Rows are points. The ring and each string are closed loops that go straight from each point to the next, and from the last back to the first. Before rounding, they use only three directions, however many columns there are. Count how often each string passes through the ring. Passing back the other way cancels.
In the rows, 128 means zero.

Ring (6 x 4)
[[129 178 148 106]
 [ 85 162 143  87]
 [ 66 129 132  93]
 [ 83  90 117 125]
 [133 121 102 146]
 [148 151 114 139]]
String (19 x 4)
[[102 109 128 125]
 [102 120  91 131]
 [117 113  76 148]
 [141 114  83 161]
 [151 117 124 153]
 [138 129 138 135]
 [118 142 124 121]
 [133 176 107 122]
 [122 172 112 115]
 [115 136 143 117]
 [123 153 178 103]
 [104 179 167  84]
 [ 75 196 135  69]
 [ 73 173 109  85]
 [ 90 145 119 104]
 [ 92 118 147 109]
 [ 73  96 148 107]
 [ 63  64 147 114]
 [100  92 151 124]]
Times through: 0
String (28 x 4)
[[105 130 120 120]
 [106  90 137 133]
 [108  64 130 147]
 [105  71  87 155]
 [105  94  74 150]
 [103 129  79 132]
 [109 120 121 126]
 [111  95 130 136]
 [109  73 135 143]
 [ 96  62 110 147]
 [ 83  79  89 138]
 [ 88 116  95 123]
 [ 95 116 119 120]
 [ 93 103 136 120]
 [ 67  62 150 116]
 [ 56  77 135 108]
 [ 84  93 154 112]
 [ 96 122 134 114]
 [ 96 138 115 113]
 [ 59 132  96  98]
 [ 41 106 113  93]
 [ 51  91 134  99]
 [ 77  91 151 110]
 [ 98 119 136 116]
 [ 88 132 104 114]
 [ 70 110  92 116]
 [ 66  89  86 124]
 [ 90 126  92 121]]
Times through: 1

Ring (10 x 6)
[[143 109 108 106  83 117]
 [149 125 122  89  81 112]
 [148 150 137  70  93 112]
 [139 162 138  69 113 119]
 [122 161 132  82 134 130]
 [ 97 135 120 119 146 140]
 [ 88 114 113 140 142 142]
 [ 87  92 102 157 131 142]
 [103  79  90 156 113 137]
 [124  87  91 137  97 129]]
String (19 x 6)
[[134 168 106  76 147 139]
 [127 144 120  93 122 128]
 [124 134 141  96 101 117]
 [127 131 116 102 115 127]
 [155 160 117  64 109 121]
 [174 161 127  48  83 107]
 [160 132 151  70  53  94]
 [136 114 151  98  63 101]
 [126 117 129 108  93 117]
 [144 131 101  93 107 126]
 [163 141 101  74  97 120]
 [163 142 142  64  66 100]
 [165 162 129  53  91 111]
 [154 166 104  64 125 129]
 [158 192 151  34 109 112]
 [135 174 171  57 102 108]
 [120 146 159  87 103 114]
 [125 176 154  67 128 122]
 [134 198 124  53 159 137]]
Times through: 1
String (23 x 6)
[[ 68  95 122 164 140 142]
 [ 66  87  92 177 158 156]
 [107 113  77 136 149 151]
 [106 105  89 139 133 143]
 [105  93  65 153 143 152]
 [ 94  58  67 182 121 147]
 [ 99  62 106 167  91 127]
 [114 100 114 131 102 126]
 [122 101  78 133 121 139]
 [124  86  53 146 125 147]
 [122 101  76 133 124 141]
 [114 103 116 129 103 126]
 [101  78 120 152  92 123]
 [110 105 122 128 104 125]
 [110 106  67 140 147 152]
 [ 90  92  63 163 158 159]
 [ 67  78 110 178 135 144]
 [ 82  93 138 152 112 128]
 [108 117 114 124 123 133]
 [106 124  98 125 143 144]
 [ 88 128  83 138 178 161]
 [ 67 106 134 155 141 140]
 [ 82 100 148 145 109 124]]
Times through: 2

Ring (8 x 9)
[[181 123 155 123 119  99 127 111  89]
 [189 149 140 156 124 124 127 103  88]
 [174 162 121 186 119 145 129 107  94]
 [136 160 103 206 100 157 131 128 110]
 [ 89 123  97 189  83 141 138 153 125]
 [ 77  93 101 164  88 123 145 156 127]
 [ 92  67 119 126 102  96 148 147 119]
 [132  79 144 107 111  85 139 132 104]]
String (25 x 9)
[[128  41 139  84 139  70 157 119 100]
 [157  75 177  70 106  58 128 131  96]
 [156 118 164 114  87  88 117 138 101]
 [144 122 141 141  96 108 126 134 105]
 [132  81 115 137 139 109 155 113 102]
 [143  69 140 102 133  84 148 116  97]
 [143  64 156  83 120  68 141 126  99]
 [139  82 172  82  87  63 123 146 105]
 [134 111 158 117  75  88 118 151 110]
 [118  89 123 136 110 106 144 134 110]
 [101  65 100 141 133 111 162 125 112]
 [ 72  45  97 133 120 103 165 142 122]
 [ 57  59 107 135  85 100 150 166 132]
 [ 91 112 132 147  58 107 123 171 126]
 [124 124 130 155  85 117 127 145 113]
 [108 106 114 158  97 120 140 142 116]
 [101 123 129 157  64 116 123 163 123]
 [ 64  96 111 158  62 115 135 175 134]
 [ 42  64  94 153  79 112 152 172 138]
 [ 45  34  77 147 120 112 174 148 131]
 [ 95  74 102 147 120 114 157 134 116]
 [119 109 132 142  89 108 131 145 113]
 [122 107 139 133  85 101 128 147 113]
 [128 107 124 147 107 113 138 131 108]
 [115  56 117 117 137  94 160 121 106]]
Times through: 2

Ring (7 x 12)
[[158 179 140  63 125 100 105 147 136 109 115 122]
 [140 187 147  56 123 100  96 152 137 113 102 112]
 [106 166 145  92 123 123 100 156 147 123 100 111]
 [ 94 127 135 144 124 151 118 152 156 130 121 127]
 [119  91 136 163 126 162 140 142 145 123 167 155]
 [146  96 139 142 126 149 142 138 135 114 179 162]
 [169 143 134  97 127 118 125 139 134 107 149 144]]
String (31 x 12)
[[166 193 159  25 122  84  97 149 121 103 118 119]
 [167 197 137  46 125  88  99 148 135 106 104 115]
 [164 194 120  70 127  97 103 146 147 109  95 113]
 [150 173 115 101 128 115 110 146 154 114 102 119]
 [169 196 125  60 127  93 102 146 143 107  98 114]
 [170 199 133  49 126  88  99 147 138 105 100 114]
 [155 188 120  80 127 103 104 147 150 112  95 113]
 [141 164 129  97 126 118 111 147 147 115 112 122]
 [139 150 152  83 123 118 113 148 132 113 136 132]
 [148 178 169  35 121  95  99 151 119 107 127 123]
 [146 212 168   7 120  78  83 157 122 107  96 104]
 [134 220 161  13 121  79  77 159 131 111  79  94]
 [121 211 143  48 123  95  82 159 146 118  69  92]
 [120 173 131  96 125 119 102 153 152 121  94 110]
 [123 157 134 106 125 126 110 150 149 120 111 121]
 [127 151 162  76 122 118 109 151 129 115 134 129]
 [107 172 168  60 120 112  93 158 132 120 108 111]
 [ 91 180 148  84 122 120  90 161 151 127  81  99]
 [ 87 178 134 104 123 127  92 160 161 130  73  97]
 [ 91 175 146  91 122 123  93 160 152 128  85 102]
 [ 93 174 130 109 124 128  96 158 162 129  77 100]
 [114 157 129 116 125 131 109 151 155 124 104 117]
 [128 146 147  98 124 126 113 149 138 117 130 130]
 [121 166 166  62 121 111 100 155 129 116 120 119]
 [121 178 167  50 120 104  94 156 129 116 110 113]
 [125 189 167  38 120  97  89 157 128 114 103 109]
 [131 208 167  19 120  85  82 159 128 112  90 100]
 [133 202 133  63 124  99  91 155 149 116  78 100]
 [135 178 122  96 126 115 104 150 155 118  93 112]
 [137 159 136  96 125 120 111 148 144 116 118 125]
 [147 164 156  63 123 107 107 149 127 110 131 128]]
Times through: 4
String (9 x 12)
[[181 180 148  43 125  90 108 144 123 101 132 130]
 [162 157 154  65 124 107 114 144 124 106 144 137]
 [140 140 140 106 125 128 120 145 139 115 139 137]
 [149 127 152  99 124 127 126 143 127 111 161 148]
 [152 104 164 104 123 135 135 140 117 109 189 163]
 [158  66 150 151 126 158 157 132 123 110 217 184]
 [162  92 120 162 129 153 151 132 143 113 181 168]
 [167 130 109 138 130 134 135 136 151 111 145 147]
 [188 167 123  79 128 102 119 138 137 102 133 136]]
Times through: 0

Ring (9 x 14)
[[134 143 138 100 123 134 107 104 150  64 145 134 125 134]
 [127 138 122 142 121 138  81 109 173  68 132 138 123 117]
 [130 123 116 160 114 139  82 117 177  76 108 138 127 115]
 [142 111 116 164 110 137  96 124 168  86  80 135 130 126]
 [163 122 133 140 123 132 118 116 136  94  71 130 121 160]
 [176 141 151 109 138 129 131 103 111  94  83 128 112 187]
 [177 152 162  75 142 126 145  96  97  86 105 126 112 195]
 [164 145 158  66 132 128 146 100 108  77 121 126 121 177]
 [144 141 146  81 123 132 127 105 133  67 138 130 127 148]]
String (25 x 14)
[[177 125 147 108 127 128 143 112 111  96  69 125 121 183]
 [194 172 171  86 164 125 135  83  82  98  91 127  93 223]
 [184 181 171  80 166 126 126  78  88  89 113 129  92 214]
 [158 132 142 105 124 131 128 110 129  82 102 129 124 160]
 [162 119 145  89 114 129 149 117 121  83  94 125 133 162]
 [154 119 140  97 112 131 139 117 132  80 100 127 134 152]
 [150 107 142  71 100 129 160 124 128  73 109 124 147 146]
 [145 159 157  55 134 130 130  93 122  60 164 130 121 157]
 [144 183 156  80 154 133  98  79 129  62 171 136 103 162]
 [143 157 143 102 136 134 102  96 141  68 143 134 115 149]
 [134 179 146  99 149 135  83  83 146  60 172 138 105 145]
 [121 177 140 102 143 137  73  85 161  51 189 141 110 126]
 [130 107 123 117  97 136 120 126 164  69 116 131 144 114]
 [138 115 128 113 105 134 121 121 154  72 113 131 138 127]
 [130 140 138  88 118 134 113 106 151  59 155 133 131 128]
 [142 178 159  61 147 131 111  82 125  57 179 133 110 159]
 [155 174 161  68 149 130 119  84 115  68 155 131 107 174]
 [166 151 168  34 133 125 162  96  94  71 138 123 123 185]
 [161 112 145  83 108 129 157 120 121  82  94 124 138 160]
 [158 127 142 102 120 131 133 112 128  82  99 128 127 159]
 [172 166 160  89 152 128 123  88 105  84 115 130 103 192]
 [204 204 187  69 189 123 129  63  62  97 109 128  74 249]
 [187 141 157  99 140 126 145 102  96  99  71 125 111 203]
 [161 104 134 118 106 131 142 126 133  90  70 126 136 154]
 [159 110 134 118 110 131 136 122 135  88  79 127 134 153]]
Times through: 0
String (30 x 14)
[[176 152 172  35 137 124 168  95  85  78 125 122 120 198]
 [165 167 168  49 146 127 142  87  99  72 144 127 112 187]
 [155 157 154  80 139 130 124  94 120  72 136 130 115 168]
 [148 120 135 108 112 132 128 117 141  78 105 129 133 144]
 [149 128 137 108 118 133 123 112 140  77 110 130 128 147]
 [151 164 151  93 144 132 108  91 128  71 141 133 110 163]
 [150 142 142 104 128 132 116 104 136  75 121 132 121 153]
 [144 109 133 100 102 132 137 124 144  75 106 128 142 135]
 [143 109 140  72  99 131 154 123 135  69 120 125 147 137]
 [149 111 144  68 102 129 159 121 127  72 115 124 145 146]
 [162 135 160  47 121 126 163 106 105  73 126 123 132 173]
 [176 174 177  39 154 125 150  82  83  76 138 125 106 206]
 [171 166 163  75 150 128 131  88 102  81 124 128 106 192]
 [159 132 144 102 124 131 130 109 127  82 101 129 124 162]
 [161 109 138 106 108 130 145 123 129  87  79 126 136 157]
 [179 123 150 101 125 127 151 113 107  97  67 124 123 186]
 [194 167 164 108 162 126 126  86  90 102  77 128  92 219]
 [178 124 141 132 128 130 131 113 119 102  56 127 117 181]
 [179 145 144 143 145 131 110 101 119 102  65 131 103 188]
 [166 146 141 137 141 132 105 101 129  92  86 133 107 173]
 [162 156 144 128 146 132 100  95 130  87 103 134 104 171]
 [169 134 134 155 135 133 104 108 134  99  65 132 110 171]
 [168 115 130 154 121 132 117 120 137 101  52 130 121 163]
 [173 128 138 142 130 131 119 112 127 100  61 130 115 174]
 [182 160 153 124 155 129 113  92 108  99  80 131  97 199]
 [174 168 157 108 156 129 112  87 109  89 105 131  97 193]
 [157 140 143 111 130 132 118 105 130  82 106 131 118 162]
 [163 104 138 104 106 130 151 125 127  89  74 125 138 158]
 [160 120 141 101 116 130 140 116 127  84  92 127 131 159]
 [173 123 156  65 118 126 168 113 101  85  93 122 132 181]]
Times through: 3

Ring (7 x 14)
[[ 69 134 148 149 118 117 111 104 131 127 136 140 175 112]
 [ 63 135 139 136 103 143  95 136 128 107 132 163 195 128]
 [124 124 118 110 103 165 107 163 135  95 131 166 141 140]
 [171 116 112 104 117 154 130 150 142 107 133 144  86 132]
 [191 104 119 109 133 141 141 119 136 119 139 126  53 123]
 [163 103 135 125 138 129 134  92 125 127 142 123  72 116]
 [113 118 147 142 132 115 125  85 127 133 141 125 122 109]]
String (28 x 14)
[[148 140 107 112 112 135 140 162 165 118 127 136 113 122]
 [143 108 110  91  95 199  92 186 120  72 131 188 131 161]
 [130 104 119  98  97 198  84 173 110  72 133 190 141 160]
 [116 108 119  98  91 203  77 181 110  67 132 198 159 163]
 [108 114 126 112 100 177  90 157 117  86 133 179 157 148]
 [108 131 128 126 111 139 116 137 139 113 132 148 147 124]
 [ 89 143 130 135 110 125 120 136 149 121 130 142 166 116]
 [ 29 144 143 143  94 144  83 144 127 103 130 174 235 130]
 [ 32 132 151 145  99 148  77 128 113 101 134 175 226 131]
 [ 65 113 150 135 106 161  78 120 101  95 138 175 189 138]
 [103 123 139 134 119 133 113 114 128 118 137 144 144 121]
 [110 114 139 129 118 145 107 116 119 110 138 151 139 127]
 [ 93 111 150 139 122 138 101  97 110 115 141 149 150 123]
 [102 105 148 133 121 149  97 102 105 108 141 155 142 129]
 [115 121 138 134 124 128 121 108 130 123 138 136 128 117]
 [107 138 142 149 133  92 143  88 150 149 137 109 128  95]
 [ 83 138 153 161 134  85 136  73 143 153 138 109 148  91]
 [ 57 118 162 154 121 127  94  83 106 120 142 149 182 117]
 [ 76 113 150 138 113 149  89 110 106 105 139 163 173 131]
 [116 131 132 133 121 122 128 118 143 127 135 132 131 114]
 [107 141 132 138 121 109 135 117 153 135 133 124 139 106]
 [107 129 132 130 116 133 118 126 137 118 134 143 144 121]
 [100 146 128 136 115 114 132 130 156 130 131 131 151 110]
 [ 69 136 125 120  88 169  85 174 130  87 128 185 204 144]
 [ 92 113 122 101  84 207  66 189 107  62 131 208 188 167]
 [119 104 125 105  99 191  83 161 107  76 135 187 148 156]
 [129 124 124 119 114 146 119 140 138 110 133 148 126 128]
 [139 145 114 124 119 115 148 141 169 132 129 122 114 110]]
Times through: 4
String (30 x 14)
[[165 130 119 124 132 111 156 118 161 139 134 110  77 106]
 [156 118 125 120 127 131 136 119 141 123 136 128  89 118]
 [166  97 128 111 126 157 119 119 118 106 140 145  80 134]
 [214  71 129 100 140 169 123 101 101 103 147 140  24 139]
 [205  86 132 115 148 136 143  83 119 127 146 116  25 119]
 [163 119 132 132 141 106 153  89 146 144 139 104  69 102]
 [134 128 130 132 128 115 139 109 147 134 136 121 108 109]
 [131 110 136 126 124 142 116 110 121 115 139 142 114 125]
 [124  92 154 134 133 142 105  78  97 115 146 143 111 125]
 [107 112 155 147 135 114 120  71 117 134 143 125 124 108]
 [ 95 141 150 161 139  75 148  69 152 161 138  98 133  85]
 [113 134 135 140 126 108 136 106 147 137 135 121 129 105]
 [109 115 138 128 117 146 106 118 119 109 138 152 140 128]
 [ 58 116 155 143 110 148  82 108 103 104 139 167 192 130]
 [ 69 118 148 137 108 152  86 119 109 102 137 167 184 132]
 [ 99 118 138 128 113 149 102 125 120 106 136 157 153 130]
 [ 59 115 146 130  98 171  70 136 101  87 136 186 202 145]
 [ 20 130 147 137  86 171  59 151 106  83 132 197 249 146]
 [ 51 146 135 138  97 139  97 148 138 108 129 165 212 126]
 [102 139 129 132 113 126 124 133 148 122 132 139 151 117]
 [110 118 131 121 109 157 102 138 123 101 135 161 147 135]
 [ 97 108 128 108  93 195  73 166 104  72 134 196 173 159]
 [107 107 123 102  92 201  73 175 106  67 133 199 167 163]
 [123 117 109  94  88 200  86 197 124  69 128 195 157 162]
 [143 132 109 107 107 152 126 168 152 105 128 151 121 132]
 [143 132 117 119 119 130 138 139 154 122 131 132 109 118]
 [146 114 121 112 115 156 118 141 131 104 135 151 110 134]
 [178  92 113  89 110 195 102 161 112  79 137 174  85 157]
 [217  96 103  85 121 177 131 157 132  95 136 149  41 145]
 [211 111 107 101 132 140 154 135 152 121 135 121  36 123]]
Times through: 5

Ring (9 x 14)
[[106 131 138 115 126 134 137 129 101 130 135 137 145 135]
 [113 116 145 121 119 132 129 126 103 128 146 131 149 132]
 [119 101 157 128 116 126 128 118 118 127 147 124 150 129]
 [118 109 134 128 134 126 134 128 128 130 130 138 126 115]
 [113 129  99 123 157 130 140 146 129 135 111 159  96 100]
 [106 152  70 116 176 135 148 161 126 139  92 177  75  92]
 [102 154  93 112 164 133 154 147 124 137  94 165  97 110]
 [102 145 123 111 144 131 152 131 119 133 108 148 125 128]
 [103 139 137 112 131 132 147 126 110 131 121 139 141 136]]
String (24 x 14)
[[114 104 187 122 102 123 140  98 122 125 144 109 175 151]
 [108 136 110 116 143 136 134 145 103 133 127 153 119 117]
 [110 129 114 118 135 138 125 145  93 131 141 149 128 118]
 [117 104 157 125 110 130 123 121 102 126 157 123 159 134]
 [119  93 190 127 100 121 136  97 125 124 150 106 176 147]
 [112 121 135 121 132 129 138 128 118 130 129 138 133 124]
 [118 111 124 127 134 131 126 137 114 131 139 142 123 111]
 [125  87 163 134 115 122 127 114 131 127 148 120 147 123]
 [123  92 167 132 117 120 134 109 137 127 140 119 148 127]
 [114 118 137 123 133 127 140 125 126 130 125 137 131 122]
 [109 144  72 119 170 136 138 163 117 138 105 174  80  91]
 [106 168   7 117 211 142 141 198 122 145  78 211  23  57]
 [108 151  60 119 184 134 148 166 132 140  86 183  62  83]
 [112 123 139 121 135 126 146 123 130 131 118 137 131 125]
 [107 143  96 116 157 134 143 149 118 135 108 162 101 107]
 [ 97 182  25 107 202 143 152 187 115 144  73 204  44  78]
 [ 95 183  36 105 196 142 156 179 115 143  73 198  54  87]
 [ 98 160  99 108 161 133 160 143 124 136  90 163 103 118]
 [107 128 158 116 125 125 153 111 128 129 118 128 149 141]
 [106 137 118 116 143 132 144 136 116 133 116 149 122 121]
 [ 99 159  93 108 156 139 146 151 103 136 108 164 108 117]
 [ 97 153 126 106 135 137 147 134  96 132 120 146 140 138]
 [107 122 168 115 112 128 143 110 110 127 137 121 166 149]
 [112 113 168 121 113 125 141 108 121 127 136 120 161 143]]
Times through: 5

Ring (7 x 14)
[[112 121 124 150 136 120  89 128 163 100 127 124  94 119]
 [109 122 147 107 116 116  78 153 184 101 120 156  97 118]
 [113 124 140  84 102 113  84 167 169 120 114 167 126 126]
 [133 122 118  96  94 121 110 158 125 143 114 136 158 148]
 [167 118 120 138  86 150 148 126  84 147 125  65 151 181]
 [160 117 108 178 112 150 145 104  87 132 132  48 130 169]
 [133 118  99 188 140 133 118 104 117 114 133  74 112 138]]
String (31 x 14)
[[137 121 158  95  85 135 105 156 154 120 119 130 115 150]
 [123 122 110 125 117 119 103 142 134 128 120 128 138 135]
 [111 124  95 103 117 103  93 159 136 139 113 158 162 125]
 [118 123  91 122 121 110 102 146 124 139 117 136 159 131]
 [140 121 134 114  95 133 115 145 131 129 120 114 132 153]
 [158 121 155  83  63 144 128 159 122 142 116 113 144 175]
 [162 120 153  95  66 148 133 151 116 140 119 100 141 178]
 [141 120 117 129 103 132 121 137 115 135 122 103 142 154]
 [140 120 109 136 108 131 122 133 111 136 123 100 145 152]
 [164 118 150 119  76 153 137 137 112 133 124  81 128 177]
 [191 116 149 131  60 171 167 125  76 148 127  41 142 206]
 [203 115 135 156  64 179 184 109  50 154 131   9 149 217]
 [188 115 119 172  85 169 172 102  58 147 133  17 143 200]
 [183 115 139 163  82 170 161 108  81 134 133  29 123 194]
 [168 117 155 140  83 160 140 123 114 123 129  62 109 179]
 [135 120 109 149 119 130 117 126 119 126 125  98 131 145]
 [131 118  62 205 154 125 125  96  89 129 133  67 141 137]
 [133 117  58 234 167 130 129  79  86 120 139  45 126 136]
 [136 117  94 209 148 137 123  91 111 110 138  57 104 140]
 [139 118 130 167 122 141 117 113 133 107 132  80  96 146]
 [137 119 136 147 113 138 112 126 140 111 128  96 103 145]
 [126 119 138 160 128 134 100 119 157  96 131 100  82 131]
 [106 120 131 166 148 121  81 120 179  84 132 121  70 109]
 [ 92 122  83 168 166 100  77 124 157 105 126 138 114  97]
 [107 122 103 147 141 111  88 133 152 112 124 134 118 114]
 [128 121 124 132 114 127 105 137 139 120 123 117 121 138]
 [125 121 174  97  95 132  89 155 183 100 121 142  86 136]
 [109 123 182  75  97 120  69 171 211  93 117 177  80 120]
 [ 96 125 158  73 109 105  60 175 208 100 113 195  99 107]
 [106 125 177  54  89 113  66 184 208 104 111 195 100 119]
 [130 123 185  62  73 131  90 175 184 111 114 160 102 144]]
Times through: 0

Ring (6 x 14)
[[132 138 155 165 126  62 115  94 152 148 107 166 112 162]
 [144 116 151 146 101  74 144 145 140 134 131 171 103 191]
 [142  89 125 127  79 116 184 211 123 127 151 109 101 181]
 [128  84 101 127  87 153 194 224 117 133 148  35 111 137]
 [124 134 125 145 146 153 138 129 133 150 124  50 136  98]
 [125 157 149 164 162 108 103  70 150 157 105 110 135 110]]
String (29 x 14)
[[108 156 137 182 160  89  95  57 158 167  83  93 131  91]
 [132 177 169 168 181  98  79  31 157 159 100 146 141 115]
 [138 158 163 156 159 102 102  72 148 150 115 146 132 136]
 [135 134 146 149 132 106 130 118 141 144 123 125 122 144]
 [120 116 131 170 103  58 135 127 150 150 102 133 102 155]
 [126 115 138 166  97  51 137 131 149 145 107 153  98 171]
 [132 115 136 152 105  84 146 145 140 141 122 132 107 164]
 [141 128 150 144 121  99 137 130 139 139 130 144 116 164]
 [158 132 170 135 121  90 133 127 138 130 143 192 114 196]
 [161 122 166 128 110  97 146 149 133 125 151 188 110 204]
 [149 131 156 134 128 116 138 133 134 135 141 145 121 167]
 [133 106 128 142 100 108 160 170 132 137 133 107 109 159]
 [129  87 114 142  76 101 180 203 129 135 134  93  98 167]
 [144 119 144 135 114 115 151 154 132 134 141 130 115 166]
 [156 126 160 128 121 116 145 146 131 129 150 158 118 182]
 [154 127 159 131 121 110 142 140 133 131 146 160 117 181]
 [157 106 157 132  87  76 158 170 134 124 148 193  97 219]
 [155 133 169 139 122  86 130 121 140 132 138 190 113 192]
 [147 142 162 142 139 107 123 108 140 139 132 154 124 160]
 [130 115 133 151 108  94 147 147 139 142 122 117 110 154]
 [142 145 160 149 142  99 117  98 144 143 124 153 124 154]
 [140 168 178 165 162  72  85  44 157 152 106 189 128 151]
 [120 161 159 185 154  52  84  40 165 163  83 160 122 130]
 [111 148 139 183 144  68 100  66 159 164  84 117 121 113]
 [118 165 151 177 169  90  88  45 158 164  89 116 135 101]
 [128 179 164 168 188 111  79  31 155 162  99 123 146  99]
 [125 175 158 167 186 116  84  37 154 162  99 111 146  94]
 [112 159 138 175 167 107  97  60 154 166  90  83 137  86]
 [112 138 128 171 141 100 118  96 149 160  97  80 125 102]]
Times through: 0
